Each row of a before or after table is a point. One or more steps were done to the points. Then noise was added and the rows were shuffled. The steps act on columns, c1 being the first. Write out the steps. A step turns or swaps two columns, mirrors them in a line or flattens them onto one, adds a multiple of one to another, or multiplies or shifts one. Angles are multiples of 10 degrees, from the lower column toward the higher: turns from -170 to 170, lines from 10 to 170 but not 90. Use the fewest steps. Two steps may share a column if one is a turn and the other turns, adds or multiplies; they go together, in the order done. Otherwise the lowest column goes first.

Before:
1.0 -2.3
0.6 -4.9
0.5 -3.6
-1.9 4.0
-3.8 0.5
-1.2 5.9
-2.9 2.1
-5.3 0.7
-3.3 0.5
0.3 -2.0
After, 10 rows:
-3.5 0.4
-4.3 0.6
5.0 -4.8
-7.1 5.9
1.9 -2.0
4.1 -3.7
-5.5 0.5
-6.2 4.1
3.2 -2.4
-5.1 2.2
Steps: add -1 times c2 to c1

Before, 8 rows:
2.7 -3.2 -7.1
5.4 -2.6 -5.1
-4.3 2.8 0.8
0.3 -1.9 -5.8
1.7 -2.4 -4.0
-4.2 3.0 -1.6
3.5 -1.7 -4.5
-4.7 -1.0 0.8
After (8 x 3):
1.7 -5.6 -7.2
4.8 -6.2 -5.8
3.4 0.0 2.9
1.6 -4.0 4.4
2.2 -4.7 -5.3
2.5 -5.5 -3.5
1.3 -0.3 4.0
5.0 -4.8 -3.1
Steps: mirror c1 and c3 in the line at 120 degrees; shift c2 by -3.0

Before, 13 rows:
2.9 -1.0 -0.3 3.5
-2.2 -0.5 3.8 -1.0
0.1 1.9 2.7 -2.1
3.8 -1.5 -3.9 2.4
1.2 0.2 1.7 1.1
0.5 0.5 -1.1 0.2
-2.0 -0.6 2.9 0.7
-1.3 -2.5 0.1 3.1
0.6 -2.8 1.2 0.9
1.0 1.4 -1.5 0.3
-2.2 0.6 2.9 -3.0
-3.0 -0.2 3.7 2.4
-4.9 1.7 2.4 -3.5
After (13 x 4):
-4.3 0.5 8.8 -2.1
7.2 -2.0 -12.0 1.7
-4.1 -1.1 8.8 0.5
1.3 -2.8 4.1 1.0
-2.4 -2.7 0.2 2.0
5.8 -0.4 -0.3 2.3
1.8 1.8 -4.2 0.3
-9.5 1.7 7.5 -2.2
2.1 0.4 5.0 1.3
0.7 2.6 8.2 -1.5
-6.1 -0.2 11.1 1.7
-4.3 -0.4 11.1 -0.6
1.2 0.2 -3.0 0.4
Steps: multiply c1 by 2; multiply c3 by 3; multiply c4 by 0.7
